Each wall is flat, endless, passes through zero and stands at right angles to its row. A trip goes straight from one point to another. List the walls that it crosses, first one first.

Walls:
(1): [35 43 39]
(2): [-52  34  -1]
Trips:
[ 16 -29 -33] to [-5 15  3] => 2, 1
[44 -1 12] to [23 -5  2] => none
[ -6 -95 -29] to [ 24  41 -19] => 1, 2
[ 31 -46   7] to [-13  23   9] => 1, 2
[ 18   8 -10] to [ -4 -48 -19] => 1
[-32  13 -51] to [19 -5 11] => 2, 1
[ 5 29 -9] to [ 37 -15  17] => 2
[-16  -5  25] to [ 13  46 -41] => none
[-20  15  45] to [-15 -14  39] => none

Walls:
(1): [-31   7  30  -6  -9  12 -53  33  34  33  -2 -33]
(2): [-15 -42  10  46  43  23 -10  -7   8  16  16  69]
Trips:
[ -6 -14 -37 -20  33  61  52 -29  16 -21  29  40] to [-16  -5  -9  14  35  -6   7  21  21  14  43 -22] => 1
[ -1   1  21 -16 -58  22   6  19  21  31 -45 -51] to [ 53  19  78  18  14 -28 -12 -12 -49 -16  24 -30] => 1
[-27  -8 -22 -10  -6  51 -31 -31  11 -11  47  72] to [ -8   3 -26   0  15  -7  11 -38  28  22  19  -7] => none
[ 40 -15 -68  41 -13  35 -16 -65 -39 -20  11 -13] to [  3 -14   3   0  28   5 -37 -31  17  43  -5  37] => 1
[-26  10   2  10  29 -95 -31 -31 -12 -94 -19   1] to [-17 -25 -28  30  47 -43  35 -51   6  -1  21  50] => 2
[-34  11 -63 -12 -15  18 -23 -13 -10  31  27  -1] to [ 24 -21 -29   9 -57 -55  46  61 -10 -14  14  -8] => 1
[ -2  -2 -27  31  22  17   4 -31 -49 -56  39 -33] to [ 63 -31  73 -31  50  12  56 -38  -4  -4 -41  37] => 2

Walls:
(1): [-29 -27 -35  36  53  61  19 -12  -4 -30 -26 -18 -37  57  32  10 -29  -2
  15 -18  18   5 -12   7  -3  42  -8 -16 -22 -22   0 -10  48  26 -31  21
  -6  20 -35 -16 -24 -51 -76  45  35  -9  11   5]
(2): [ 64   5  -7  -4  31 -61 -10  15  20 -41  10 -15  22   5   8  28  17  31
  46   0 -11 -34 -38 -16 -29 -25 -29   2  29 -59 -18  -2   2  -6 -45 -19
  59  44  -5 -19 -30  -2  30   0 -40 -31 -31 -16]
(3): [-13 -27  25  -7  27  13 -15  11  -5 -17  13  39  -1 -38   8 -36 -16 -39
  17  51 -43  -6 -20   4 -48  29  43 -28   5  95 -47   7  40  22 -27  33
 -43   8  15 -26 -27   0 -15  14 -13 -28  -1   3]
Trips:
[ -8  36 -10  -6  17 -18  51  34 -18   5 -38   5 -18 -25  41 -60  30   1
 -38  27   9   2 -23 -27 -40  41 -27 -31 -29  15  -1  37 -45 -23 -22  36
  61   9  20   6 -50 -49   6  15   4  -8 -72  40] to [ -3  48 -22 -25 -19 -25 -12 -32 -28  -8  -7 -54 -43 -16 -10   8   2  53
  75   8 -11 -15  29   2 -10  -1 -38   5 -33  39  -4 -27  23   6   8 -20
 -37 -25 -15 -24  31 -24   5  -8 -14  -5 -38  38] => 1, 3
[-25  61  19 -14  35 -12 -45  15  -8 -12  10   3  12 -24 -25  28  13 -27
 -22 -17   4 -32   3  -5  13 -11 -46  -7  22  -1  16  30  26  27 -28  13
  11 -23   7  17 -13  21  -2  31 -31   3   9  20] to [-46 -15  15 -59 -25  67 -35 -41  36  22  25  12 -45 -31  -8   7 -27  40
  19  -3  25  -8  42 -21 -30  -9  -9 -11  30 -21  10  23  -6  -2  27 -19
  -1   5  15   2  -4  -1  28 -57  26   9   9  48] => 3, 2
[ -9   8  17 -41   1  24 -59  -9 -11 -10  16  36  51  17  30 -33 -15  36
 -23 -36   4 -46   5  -2  13  32  22 -40  40  23 -29  22   6 -15  17  -3
   6 -19  36  21  23  16  30  23  18  -2  -7  48] to [-51 -36 -12 -25  -2  -3  -9 -20 -26  62 -11  55  20  -7 -24 -66  21 -10
   7  32  43   9   4 -17  -8  45  15  13  12 -19  -8  32 -26 -26  26 -33
 -61  -1   4  -8  17  20  -4  -1  -8 -44 -53  33] => none
[ 22  -9  29  -8  43  13 -13 -30  34 -14  10  -5  10  -1 -29  31 -23  -1
 -15 -16 -26  35  51 -32 -11 -16   0  26  42 -16 -31  -3  42  32   6  31
  19   3 -20  25 -28  12  24  -4  13 -58 -21 -17] to [ 12  37   5 -14 -14 -28  -9 -46  51 -17  29  77  25  28  47  -2 -38  42
  48 -19 -10  16   9  40  -7  12  15 -19  68 -62 -24 -24  26 -11  85 -31
  -4  51  -4   0  22   6  27 -14  28 -11  37  -3] => 1, 3
[  5 -23  20 -28   7   0   1 -16 -46 -18   5  38  26 -49  28  10  17   1
 -46  -4  23  -1   3   7  46 -10   1  31 -14 -11  35  20 -15 -41 -33 -86
   9  19   3  -6  33  13  20 -12   4  44 -46  -5] to [ 35  -7 -19  77  27 -18 -13 -27 -10 -40  22  22  23  22  -4 -13   2 -45
 -29 -46 -17  13  10 -30   5  15   2 -46  20 -59  59  16 -19  37 -29  -9
   7  40 -39 -37 -18  22  43 -52 -40  39 -12  23] => 1
[ 29 -41 -38  15   6 -54 -44  63 -60  35   6  -9  -6  31 -17  44  -6  -3
  -4 -24  10  60 -13 -25 -15  -4 -32  32   7  31  26  25 -28 -10   6   8
 -43  31  -3  22  -3  27   3  24  11 -14 -11 -14] to [  8   2 -44 -37 -25  15 -39 -31 -14 -53 -10 -21 -39  37   8 -35 -11   5
  25  12 -22 -36  35   6  21 -17  -4 -71 -12 -15 -35  21  -6 -34   1  46
  32 -48 -37  34 -81  -2 -41 -23  18  -5  15 -49] => 1, 3
[ -2  28  55  38 -39   5  17  42  -1   1  13 -19  36  28  26  32  -2  17
  32 -44 -20  -4 -12  -5   4  44 -32 -10 -16 -18  10  -5  50 -20  48 -40
   6  12  36  33 -50 -14  11  37  -8  26   8  15] to [  2 -44  -5  -9  15 -82 -54  -6  15  12  24  -1   7  16 -17 -14   9  20
 -21  15   0 -29  36 -52  25  57  -2  58 -11 -35 -57  26 -41   9  45 -10
   0 -22 -20 -24  -7  28 -61 -33  -7  70 -25  10] => 1
[-70 -17  30   7   3 -58  11  -3  43 -16  -7  39   1  -6  11  -4 -33   4
  -2 -16 -10   3  -9  25   7  20  13 -21  14   6  28 -25  16  61  12  15
  31 -31  19  36   9  42  -8  17 -49  20 -14  23] to [-50 -21 -10  -1 -39   0  -7  31  -7 -18  21 -15   5   1 -72  49 -44   8
   5   5 -18  -1 -25 -20  12   3   8  41   5 -11  45  13  27 -20  12 -11
  54  20  32 -39  23  58  34 -79 -12  38 -11  26] => 3, 2

Walls:
(1): [ 12 -40  10  23 -10  29 -12  -3 -16 -33 -26 -32 -23  44  -4 -28   9   1
 -43  31  14  23 -20 -23  38  47   1  31 -16  57   0  20  23  19 -41   3
 -11  13   1  19 -13  -1 -15  -6 -11  29 -10  -9]
(2): [ 13  21  13  29  17 -18  22   2 -11  24 -13  -8 -20 -15 -11 -17  19 -22
  26 -10   4  -5  17 -10  49   9 -32  -6   2  11  -6 -34  12 -21  36  33
 -57  -2  20   2  15  -8 -16  -6  21  31   3 -29]
(3): [  3   7  -9  42 -14  12  -8  -9 -14  11 -60  -3  35 -31  25 -10  41   8
  23   8  24 -39   7   9 -30   0  14 -22  20  27   2 -17  -1  22  11 -32
  18  -5   3 -31  24  -2  16  -8  41 -57   6  -2]
(4): [  9 -11  -2  -3 -16   6   1 -11  25  24  -9 -40  -1  -5 -17 -25 -26 -31
   0 -14   3  11 -18  34   0 -20 -16   2   5 -25  22   1  44  13 -12 -66
  12 -14  22 -19  -7  -1   9  -3  -6 -54   6  16]
(5): [ -2   7 -27   9 -24   1  -8 -10   8 -26  -7  18  -1 -19  27 -43 -33  -9
 -46  25 -16 -19 -19  11  18  31  14  -1   8 -26   1  12  10 -22  23   9
  -7 -12  19 -15 -64 -12  11  13 -25  19  30   7]
Trips:
[ -4  -5 -10 -20   9 -14  51  36  18  19 -22   5 -26   6  51  21 -17  15
 -18  17 -15  -9  16  57  -2  23  22   6  30 -13  -2  -6  35  50  71  54
 -13   5  62   5   3 -12  -2  -3   0  16  25   9] to [ 26   3  28   7  51  13  21   4 -61   4  24  -5   2 -16 -42 -20   2 -23
 -19  -1   5 -17  24  10 -41 -11  29 -26 -40 -48   9  36  23  10   5  14
  58 -10  -4 -31  -9  37  14 -24  18  -6   7  -8] => 3, 4, 2, 5
[  8  19 -29  17   9  27 -18 -18 -11 -14  32  19 -24  10 -10  -3   0 -39
 -18  -2  -9  57  -8   5  15   1   6   1  -7 -13 -53 -13 -27  -4 -14  22
  15 -33  -5 -19 -15 -53  10  16  12  56 -11   3] to [ -6 -27  33  12  10  17 -17 -33   8  14   3 -20   7 -50  11  -5   2 -36
  36  25  -1  36 -11   0  13  17   6   5  11  -6  39  22 -12  -7  24  35
 -30   4  -1   0 -15 -23 -26  -2  61  15 -14 -24] => 3
[ 22  25 -45 -21 -11 -22  10   8   0 -15 -40 -27 -38  36 -20 -20   2 -21
   2  32  31  15 -26  15  -8  43 -12   2   6  13  45  15 -34   7 -12  14
 -39  -9  -4  18 -10 -50  21 -25   0  -3  58  -8] to [  3  15  41  23  15 -13 -13  -4 -29  21   6  -1  23  -4  11  41   3 -17
   8  19 -12  -8 -41  -5  18  35 -21 -29  12  12  -3  -1   5  30  24 -59
   2   8   2 -45  39 -23  18   6 -27  -2  -7  30] => 3, 5, 1
[-12   5 -22  -9 -14 -21  -8  30   3  -4 -24  25 -25 -16 -18 -35  28 -12
  -6  15  15 -13  -1 -12 -20  22  41 -23  17  -1 -25 -24   0   2 -21  15
  -1   1  20  32  12   2  -7  11  15  33  40  12] to [-16  16 -20   4 -16   3 -18  19 -29  -7  55  12  24   6  21  -3 -24 -34
  -6  -5 -27  29  49  -8 -32  13 -22 -26  19  18  -4  74 -13 -28  -5 -12
  13  18 -10  15  12  -7  15  27  -7  21 -16  10] => 3, 2, 1
[  5  -3   5 -11  18  -5 -30 -29  22 -22  -3   9   1 -23 -20 -12   3  17
  24  30 -31  -6  -5   7 -22   2   5 -95  16 -26 -26 -19   3 -19   0 -21
 -14  14   4  21  17  16  23   3  12 -49   8 -30] to [ 22 -14 -11 -18 -37   7   2  40  16 -42 -15 -15 -20   6  13  -1   4  20
  38 -47  -5  -8  12  -7  -5 -13 -21   0   2  20  30 -16   2  60  -6 -29
  14 -33 -11 -22  25 -10 -48  -3   1 -40   0  -1] => none
[ 22 -31  18  21 -11 -31   0   1   8 -13 -47 -12 -34 -30 -38  64 -27   8
   3   1  16 -11  22  19  35  -2 -49 -36 -37  22 -24   8 -16   6  -7  20
  26 -26 -22   8  -9 -22  36  10 -47  33  38   6] to [ 36  10  40   0  22   3  10  -7  -6   5   3 -29 -10  14  -5 -22   8  17
 -22  15   4 -43   9  -4  -7 -38  -1 -19 -62  12 -17  21   9 -41 -14 -10
 -28 -27   5  -5   4  11 -16   8  -2   0  14  45] => 5, 4
[  5 -10  39  -9  21  12   6  -3  -8 -12  24  64  -3 -40   3   9 -53  15
  -4  42 -12  -6 -34 -30 -33 -11 -28 -17   9 -19  44 -15   3 -12  18 -27
   1  -1 -28   1   7  33  12  16  -2 -41 -15 -11] to [ 16 -31  13 -10   6 -49  26   6  31  -2  70  -6  14  -9  24  11  31   4
   8  -6  11 -51  -7  -8  14 -18  11 -32 -18 -31  26  -2 -30 -14  -3  -6
 -15 -22   7   7  23  -5 -20  42  13  15 -45  14] => 3, 5, 4, 2
[ 24  20   9 -48  -2 -11  37  19   2  13  -1 -20  20 -10  12  43  -6  18
  42  -1  19  -6 -25 -11 -47 -17  -2  18   9  49  12  13  37   9  25 -15
  13   2 -45 -38 -14   8  40 -15  18  -6 -33 -13] to [  7  12 -14 -29 -36 -19 -11 -66  28 -22  25 -26 -35  -2   8  12 -35  -2
   5 -25 -19   9   9  24  15 -11  32 -28 -19  10  -3  30  20 -12  26 -14
  -6  10 -46  -3  -2  16  24 -23 -16 -17  11  -5] => 3, 5
[ 14 -17   2  35  14 -22 -23  27  -6  29  -8  -4  -4 -10  39 -13  19  -4
   9  -1  23   4 -28  36   3 -19   0 -16  -4   6   9   0 -13   2  26  12
 -17  19  -4   8  35 -10  18   5   2  31  -4   0] to [  2 -11  -9  11  11   3  -7 -21  15  19 -37  -7   4   2   0  29  20 -38
   1 -28   3 -23 -34   1 -38 -18   3  48  -2  10   4  20 -33  25   4 -35
 -25 -42 -12 -27  26  -5  -4 -30   6 -11 -16  18] => 4, 2

Walls:
(1): [-68 -58  22 -12   0   4   5   6 -18 -13  -5 -21 -10   9  -3 -47  -6 -15
 -16  -3  -4   9  -9  41  24  53 -16 -40   4  13 -23  -6   8 -53 -70  23
  32   8   9 -13 -48 -15   7   2  22  -3  27  12]
(2): [ 13  21  -5  23 -57 -35  22  29 -35 -17 -36 -31   9  23  -6  -7  48 -16
   5  49  -3   3 -19  33  29 -12 -26 -15 -21 -27  -6   4  -5   6  20 -30
   0 -28 -17  18   5  63 -28  30   3  18  -6  -4]
(3): [ 16 -32 -18 -42  -7  35 -23  -2  -8 -11 -15  35   4  28  32   6   9  30
  -6  -7   6  15   7  30 -11 -12 -54  44  10 -60  18  -7  32 -24  -7  10
 -24  13 -47 -15  -5 -31  -5 -57  11  -5  41 -25]
(4): [  0   1  71  19  47   5 -24   5  10  23  -8 -25  14  18  53  -9  50 -12
 -37  17   2 -38 -37 -38  17  38  11 -16 -35 -16   7  25  15 -10 -18  20
  10   0   5  11  12 -63 -14  -4 -14 -43   7  32]
(5): [-33 -29  -6  20  33 -24  46   7  18   8  39 -26   0  34   6   2 -55  16
 -19 -15  28  -5   8  10  14   5  -2   6  -9  -3  20  28  18  24  -2  11
  45   9 -21   6  63 -41 -18  63  29  19  -7  18]
(6): [-23   3  20  25 -41  14  18   5 -36   1  11  11  -2  -6 -21   1 -45 -31
  -7  22   4  -6 -25  22   2 -23   2  -3  20 -36  48 -26  37  -1  80 -14
  13 -15  -4  27  13 -32  42  46 -10 -12   7 -13]
(7): [ -1  16  15   6   2  -8   5  -7 -32 -53   5  51 -18 -28  21 -32  10  35
  22  16  53  15   9  11  -3   5  15   1 -23 -14  -9 -36  48  52  -5 -42
  39 -28   0  19  12  39  -9  45 -27  11  -9 -51]
(8): [-16  47   4  -8  14  14 -27 -36 -12  14  22  17  40   0 -42  66  17  34
  16 -23 -27  -3 -49   2  27  49  -8  15 -45 -13 -20  16  10 -40   6  -3
 -21 -11  22  42   9  52  21 -13 -17  65   7  -4]
(9): [ 13 -22   9 -17  -9 -41 -36 -39  12 -10  50  37 -11  14 -18   7 -29 -15
  24 -28  -6  19   2  -2  13  30   8  -1  20  17 -19  61 -76 -15  17 -47
  41  10  14 -15  47 -14  34   0  20 -53  -8  23]
Trips:
[ 30  65  -5  17 -23 -14 -18  23 -10  36 -29  12  20  49  29  20 -16   5
 -12  12   2  52  -9  15  -3 -37 -21 -28  27 -11   1  19  -9 -22 -32  10
 -28  12   9  37  41  36 -10  13 -11 -15 -12  -9] to [ 23 -10  33   0   9 -40 -24   0 -37 -24  16  76 -55   3 -35 -28 -44  -2
 -12  19  26   6  55 -29 -33  11 -17 -10   1 -22  -5   9 -24  -9  17   1
 -49  26 -31  48  24  44 -26  10  -1  -8   2  16] => 9, 7, 6, 8
[-45  -6 -14  19   9   2  20  55 -37  22  -9  -9   0 -38  20  15 -29  29
   2   8  -4 -12 -31  14 -55 -13  -3 -29  25 -36  -4 -20 -39  28 -19  -4
   9  -2 -45 -28 -29 -15   5 -32 -37   5 -36   7] to [ -9 -40  -2 -17  40   7  -1  -1  23 -30   0  -4 -11  14  34  18  34  39
  -2  -8  -3  -5 -11   9 -41 -44  32 -32 -59   2 -34  -9   3  31 -30 -55
 -32  60  -9 -33  10 -21   8   4  -2  31 -21 -39] => 7, 6, 5, 1, 4
[-35  30  -9 -32  -3  10  -9 -31  32   3  29 -49  26 -65 -10 -15 -34  16
 -23   6  37 -34  16  35 -15 -23  13  67  24  53 -47 -11 -58 -15  19   7
  27   7 -50  -5   1  11 -38 -19  -7   0   0  30] to [ 12  16 -20 -23 -24   2   5 -32   7  -1 -15 -29 -15  29  -4  53 -21 -37
 -17  31 -37  -8 -75 -69   5 -10  -2  -9   9  14   3  30  16 -10 -21  16
   0  26 -40 -18 -20 -11  -4  -5  29  44 -17  34] => 8, 4, 9, 2
[ 34  10   5 -33 -47  -4  -9  -4   2 -15 -14  -8 -15   6  23  39  20 -27
 -17 -14  -7 -44 -33 -35 -38  46 -13  -5  -4  -5  14  18  24  12  16 -14
   6 -20  -2 -30  48 -52 -25  -3 -46 -24  70  47] to [ -3   4 -10  -3  43   0 -31 -35  53  78  14   3 -10   8  13 -16 -33  -8
 -22   4   8  33  -2 -32  -9   7  10 -30  43  12 -15  -2  16  24  39  -7
 -10 -50 -13  31 -23   6 -21  -3   2   9  -8  31] => 5, 3, 6
[  3   9   4  -6  20   9 -29 -43  95   7   2 -32  10  -8 -25  44 -12   5
  -7 -24 -74   4   5  13   6  38  12 -12   9   7  49 -22  11  -7 -15 -12
  36  21 -54   8  31 -14 -46  -7  -6  -1  -3 -29] to [  3 -11 -25  36  87 -27  21  44   4  -6   9 -19  -6  41 -11 -10 -19  27
  47  26  20 -18  -3 -38  24 -38 -34   5 -30  59  14  29 -16  -2  65  24
 -12  12  -3  29  16  -4  43   8  38  27  48  18] => 3, 6
